Each point is reached from the start by the listed moves, each made 0, 1 or 2 times, or once backwards (-1), plus a little noise. Is the number of moves made odd or even? Then give how often each move was made.

Moves:
(1): [26 37]
(2): [-37  30]
Start: [-34  -9]
Points:
[20 65] -> even (2, 0)
[28 -4] -> even (1, -1)
[-63 -48] -> odd (-1, 0)

Moves:
(1): [  4  -7  -2  -8  24  15  20 -12  -8  -5]
(2): [  1  -7  -4   5   9 -15  23  10   7 -22]
(3): [ 5 22  7  7 -2  1 -1 -5  8 15]
(4): [ -9 -13  -1  35  11  -7 -20  16  14  17]
(5): [ -9 -17  19  -6  -9  -9  -3  -6   0   5]
(6): [ -3  -1 -34  18  -6  18   8 -14  24 -11]
(7): [ 11  15  21   6 -21  24  19  26   3 -11]
(8): [-16  12   9 -22  37  10 -13  12  23 -18]
Start: [ 26   3   4  13  -7  -5   3   3  15 -10]
Points:
[ -27  -48   35   46   64 -106  -57   60   60   -9] -> odd (-1, 2, 0, 2, 1, -1, -1, 1)
[ 12 -16 -17  92  75 -57   5   9  60  17] -> even (1, 2, 2, 2, 0, 0, -1, 0)
[ 71  64  22  16 -58 -45  30   7 -14   8] -> even (-1, 1, 2, -1, -1, -1, 0, -1)
[ 45  28  38  35 -43  70  64  18  45 -29] -> even (1, 0, 1, 0, 1, 1, 2, 0)
[-13  -3  -8 -42 121 -12  -1   1  56 -61] -> odd (1, 1, 0, 0, 0, 0, -1, 2)

Moves:
(1): [ 19  -2  -8  -6  -4  20  -4   0  14 -31 -10  -3 -21  21   0]
(2): [ -1   4  21  -6  10 -15   3  12  -3  -9  21  -1 -19  -3 -21]
(3): [ -4   0 -14   1  -6  -2   5  -6  -4   4  -9   7   4  11 -10]
(4): [  5   6  -3  -3   4  -2   1 -11  -5   9  -8 -14  -8  -7  -1]
(5): [  2   9 -11   7  -6  26 -19   1  -3  -1  -1  -4  -9  -5   2]
(6): [-19 -11  -7 -10  -5  17  -4   7  -8 -10   7  -8   1   0   5]
(7): [  6  -3  14  -2   3  -4   0 -13  -1  10  13  -3   7 -11   0]
(8): [  3 -19  15 -10  12 -25   8   6  -9 -10   7  14  -1  -2 -10]
(9): [ 26  -2 -21   3   2 -33  14  -7  -3 -27   5  -6 -24   1   8]
(10): [  8  23  -1   4   3  -8  -4 -18  -3  -5 -12  -7   0 -14   7]
(11): [ 11   8   3   1  -3   2   7  11 -15 -10   7  -2 -15  11   3]
(12): [ 14  -3  -8 -10  13  -9  -1   2  -1  -7   3  -3  -2  11   7]
(13): [ -2 -30   0  12   6   2  -1   4   8 -13  -2   1  -8  33  -1]
(14): [-12  -1  -1  -5 -15 -20  -2   0  -9   9  -1  10  -2   4   4]
Start: [ -1  -4   2 -20   1  -7 -12  24  -6   8 -12  -9   3  -3  -5]
Points:
[ 21 -51 -40   6   1 -62  10  36 -36   4 -27  32   5 121  14] -> odd (-1, -1, 2, -1, 0, -1, 0, 0, 0, 0, 2, 2, 2, 1)
[ -5 -67  36   0  36  34 -64   5 -18  52   2 -21  33   2  14] -> odd (-1, -1, -1, 1, 2, 0, 2, 1, -1, 0, 0, 1, 2, 0)
[ -5  -9  68  25  29 -48 -21  18  -7  13  27 -11 -30  -5 -54] -> even (-1, 2, 0, 0, 1, -1, 1, 0, 0, 1, 0, -1, 2, 0)
